Each row of a before or after table is a point. One or more steps were done to the points. Then noise was added and the rows were shuffled. The steps act on columns, c1 being the first. What was done? A step turns or swaps two columns, mirrors them in a line or flattens them onto one, adds a multiple of one to another, or multiplies or shifts one. Angles are multiples of 10 degrees, from the lower column toward the higher: turns from -170 to 170, lines from 10 to 170 but not 90. Use the fewest steps. Two steps may share a column if one is a turn and the other turns, adds or multiplies; they go together, in the order done. Otherwise the lowest column goes first.
In the rows, zero is written as 128.

Before (9 x 2):
[[122 177]
 [107 164]
 [102 130]
 [119 159]
 [103 149]
 [128 170]
 [104 168]
 [183 108]
 [223 182]]
After (9 x 2):
[[168 135]
 [148  22]
 [168 114]
 [178 136]
 [ 89  89]
 [159 147]
 [178 117]
 [134 153]
 [161 126]]
Steps: turn c1 and c2 by -110 degrees

Before (11 x 4):
[[163 129 146  87]
 [158  70 135  96]
 [145 149 141  60]
 [124 138 146 113]
 [140  46  91 141]
 [139 112 116 144]
 [100 151 137  59]
 [144  88 121 173]
 [127 148   7 101]
 [154 154 159 197]
 [159  83 108 175]]
After (11 x 4):
[[113 126 117 143]
 [129 129 101 200]
 [138 157 162  73]
 [ 97 144 157 163]
 [140 137 147 108]
 [245 120 167 162]
 [125 151 147  70]
 [ 89  79 140  69]
 [109 131 144 202]
 [113 195 154 140]
 [161 202 153  86]]
Steps: turn c1 and c3 by 110 degrees; turn c2 and c4 by 160 degrees

Before (8 x 6):
[[182  86 164 102 146 209]
 [118 149 151 100 150  81]
 [ 59 144 153 142 149 155]
 [135 120 143 184 164 156]
 [177 142  98  65 174 225]
 [132 179 132 167 142 126]
 [ 82 188  91  82  98 146]
 [175  84 115 101 161 132]]
After (8 x 6):
[[183  82 165 144 143 211]
 [173  79 115 145 162 133]
 [133 190 132 111 141 129]
 [116 116 151  93 153  81]
 [139 166 141 173 165 156]
 [ 81 131  91  51  99 144]
 [ 59 149 154 127 150 157]
 [177  87 101  78 174 224]]
Steps: turn c2 and c4 by -50 degrees

Before (11 x 9):
[[131  48  87 105 168 110 120 148  96]
 [165 167  31 115 176 138 199  54 122]
 [161 201  93 121  84 106 130  46 158]
 [117 148 129 114 123 154  93  85 148]
 [148  69 166  52 160  84 134  91  95]
 [ 44 125  83 157 130 106 165 111 135]
 [137 131  75 109 191 131 186 159 195]
 [ 83 111  83 114 113 133 153 131 120]
 [121 184 135 102  75 126 148  86 123]
 [111  64 155 116  78 126 167 102 125]
 [176 147 183 126 136 127 108 126 136]]
After (11 x 9):
[[176 138 183 127  75 148 132 125 135]
 [110 190 154 115 108  90 120 103 124]
 [149 129 165  52  31 130  83  91  95]
 [129 120  87 105  34 140 113 149  97]
 [165  88  30 115  97  56 128  54 124]
 [ 81 125  84 113 178 101 128 129 122]
 [138  72  75 109  96  72 120 160 194]
 [116 122 132 114 165 159 160  84 148]
 [162 161  92 122 164 128 104  45 158]
 [ 44  85  83 157 243  97  99 110 135]
 [124 157 138 101 210 110 122  86 121]]
Steps: add -1.5 times c1 to c2; turn c2 and c5 by 110 degrees; turn c6 and c7 by 100 degrees
